Each row of a before or after table is a point. The points were changed in one or more steps. Then noise was added and the rows were shuffled. The steps act on columns, c1 being the first. Write out the steps. A step turns or swaps two columns, mirrors them in a line or flattens them onto one, adds a multiple of one to another, or multiplies or shifts one. Angles are multiples of 10 degrees, from the lower column toward the higher: turns from -170 to 170, lines from 10 to 170 but not 90. Use the fewest steps. Two steps may share a column if one is a turn and the other turns, adds or multiplies; they go together, in the order done. Otherwise the lowest column goes first.

Before (9 x 2):
0.19  -0.10
0.11  0.06
-0.11  0.32
0.56  0.17
0.39  -0.03
0.13  0.57
-0.87  -0.68
-0.41  0.26
0.31  -0.13
After:
-1.01  -0.73
0.11  -0.13
0.24  0.01
0.23  -0.19
-0.48  0.27
-0.27  0.34
0.09  0.56
-0.01  0.06
0.42  0.14
Steps: shift c1 by -0.10

Before:
-0.14  -0.70  -0.13  0.07
0.35  -0.65  -0.58  -0.24
0.09  -0.07  -0.33  0.28
-0.44  0.19  -0.07  0.04
0.26  -0.57  -0.38  -0.47
0.41  -0.15  0.42  0.08
0.56  0.06  -0.14  0.04
0.58  0.28  -0.14  0.16
-0.45  0.10  -0.36  -0.38
-0.58  -0.43  -0.24  -0.25
-0.11  -0.07  0.29  0.09
-0.43  -0.15  -0.58  -1.01
-0.45  -0.28  0.11  -0.43
-0.13  -1.00  0.06  0.54
After:
-0.43  -0.09  0.87  0.90
0.32  -0.44  0.61  -0.06
-0.57  -0.22  0.30  0.34
-0.08  -0.04  -0.32  0.10
0.44  -0.09  -0.40  -0.08
0.58  0.18  0.12  -0.34
0.28  -0.39  0.54  0.23
-0.49  0.13  0.05  0.08
-0.15  -0.69  -0.21  -0.46
-0.52  -0.19  0.06  0.58
-0.11  -0.53  0.09  -0.05
0.04  -0.10  0.21  -0.36
0.57  0.10  0.11  -0.24
-0.44  0.10  0.53  0.38
Steps: turn c3 and c4 by 160 degrees; add -0.3 times c1 to c4; multiply c2 by 0.7

Before:
0.09  -0.40  0.72  -0.01  0.06  -0.47  0.48  -0.47  0.44
-0.69  -0.26  -0.31  -0.32  0.12  0.22  0.24  -0.03  -0.40
0.00  0.48  -0.14  0.22  0.87  0.28  -0.05  -0.27  -0.27
-0.01  -0.50  0.41  0.21  -0.29  0.07  -0.28  0.10  -0.32
-0.34  -0.12  0.85  0.05  0.17  -0.01  0.20  -0.30  0.62
0.19  -0.32  0.27  -0.69  -0.33  0.50  0.33  -0.04  0.59
-0.70  0.25  -0.35  0.29  0.20  -0.05  -0.50  -0.16  -0.14
-0.31  0.76  -0.10  -0.02  -0.12  -0.30  0.43  -0.44  0.14
0.01  0.78  0.44  -0.09  0.24  -0.12  0.28  0.03  0.76
0.11  -0.51  0.01  -0.59  0.70  0.13  -0.51  -0.63  -0.37
0.36  -0.37  -0.16  -0.72  -0.14  -0.21  -0.62  0.42  0.13
-0.40  -0.21  0.69  -0.35  0.00  -0.26  -0.50  -0.56  0.25
-0.40  0.70  0.34  -0.28  0.33  0.63  -0.34  0.05  -0.05
-0.09  0.05  0.86  -0.78  -0.05  -0.16  0.28  0.01  0.53
After (14 x 9):
0.03  0.28  0.32  -0.27  0.33  0.64  0.16  -0.41  -0.04
0.63  -0.10  0.69  -0.36  0.00  -0.28  -0.01  -0.31  0.26
0.27  0.10  -0.34  0.29  0.21  -0.06  -0.01  -0.67  -0.14
0.00  0.03  0.85  -0.77  -0.06  -0.16  0.77  -0.09  0.53
-0.47  -0.16  -0.17  -0.70  -0.14  -0.22  -0.11  0.27  0.14
0.27  0.19  -0.14  0.21  0.87  0.27  0.44  0.06  -0.28
-0.02  0.31  0.45  -0.11  0.24  -0.12  0.78  0.00  0.76
0.48  0.30  -0.10  -0.01  -0.13  -0.31  0.96  -0.22  0.14
0.43  -0.16  0.73  -0.01  0.06  -0.47  0.98  0.17  0.43
0.61  -0.22  0.01  -0.58  0.69  0.14  -0.02  0.23  -0.38
-0.09  -0.20  0.41  0.22  -0.28  0.08  0.22  -0.03  -0.32
0.14  -0.10  -0.31  -0.31  0.11  0.21  0.74  -0.67  -0.40
0.35  -0.05  0.84  0.06  0.17  -0.02  0.70  -0.29  0.62
0.01  -0.14  0.26  -0.69  -0.33  0.51  0.83  0.21  0.60
Steps: turn c1 and c8 by 100 degrees; multiply c2 by 0.4; shift c7 by 0.50

Before, 13 rows:
-0.08  0.14  0.80  0.09  -0.21  0.35  -0.25  0.36  -0.24  -0.11  -0.12  0.21
-0.65  -0.28  0.02  0.01  -0.80  -0.18  0.25  0.13  0.33  0.03  -0.54  0.10
0.57  0.23  0.25  0.14  -0.27  0.22  -0.29  0.59  0.02  0.50  -0.07  0.47
0.08  -0.15  0.45  -0.11  -0.16  0.30  0.05  0.10  -0.54  0.66  0.06  0.09
-0.19  1.19  -0.87  -0.65  0.20  0.45  -0.25  -0.19  0.54  -0.04  -0.59  -0.27
0.03  0.39  -0.30  -0.10  0.32  0.58  0.52  -0.23  0.45  -0.17  -0.77  0.23
-0.13  -0.28  0.31  -0.13  0.18  -0.18  -0.16  0.72  -0.19  0.14  -0.08  0.48
-0.55  0.14  0.25  0.04  -0.45  0.07  0.47  0.12  -0.06  0.11  0.12  0.73
-0.23  0.20  0.44  0.28  0.26  0.48  -0.38  0.15  0.22  0.73  0.18  0.08
0.38  0.24  0.10  0.41  0.26  0.53  -0.21  0.46  -0.18  0.26  0.59  -0.28
0.35  0.74  -0.28  -0.17  0.28  -0.23  -0.22  -0.43  0.40  -0.11  -0.38  0.02
-0.31  0.09  -0.38  -0.75  -0.16  0.64  0.31  -0.59  0.88  -0.39  -0.27  0.28
-0.24  0.47  0.14  -0.60  -0.07  0.25  0.60  -0.01  0.76  0.04  -0.23  -0.12
After, 13 rows:
0.35  -0.23  0.76  0.32  -0.28  0.02  -0.26  0.11  0.13  -0.36  -0.12  0.27
-0.22  0.46  -0.20  0.31  0.42  0.05  0.53  -0.10  0.40  -0.61  -0.77  -0.07
0.05  -0.53  0.43  0.12  -0.23  0.74  0.04  0.12  -0.15  -0.05  0.06  0.16
-0.06  0.55  -0.86  -0.34  0.24  0.12  -0.26  -0.27  1.20  -0.43  -0.58  -0.32
0.69  -0.18  0.42  -0.27  0.24  0.06  -0.15  0.26  -0.28  0.23  -0.10  0.15
-0.55  0.41  -0.23  -0.33  0.36  -0.18  -0.23  0.08  0.74  0.18  -0.39  -0.08
0.22  0.03  0.37  0.29  -0.35  0.54  -0.29  0.79  0.22  -0.03  -0.06  0.15
0.38  -0.06  0.45  0.09  -0.58  0.13  0.45  -0.40  0.15  -0.03  0.11  0.18
0.24  0.21  0.41  0.60  0.33  0.85  -0.38  -0.13  0.21  -0.21  0.17  0.14
0.20  -0.17  0.00  0.79  0.34  0.42  -0.21  0.53  0.24  -0.42  0.60  0.00
-0.35  0.87  -0.25  -0.30  -0.22  -0.15  0.30  -0.57  0.09  -0.73  -0.27  -0.08
0.43  0.34  0.05  -0.12  -1.04  -0.04  0.25  -0.49  -0.28  0.17  -0.55  0.02
0.12  0.75  0.08  -0.43  -0.10  0.12  0.60  -0.22  0.47  -0.21  -0.22  0.03
Steps: mirror c1 and c8 in the line at 60 degrees; swap c2 and c9; flatten c3 and c12 onto the line at 20 degrees; add 0.7 times c6 to c4; turn c6 and c10 by -70 degrees; multiply c5 by 1.3
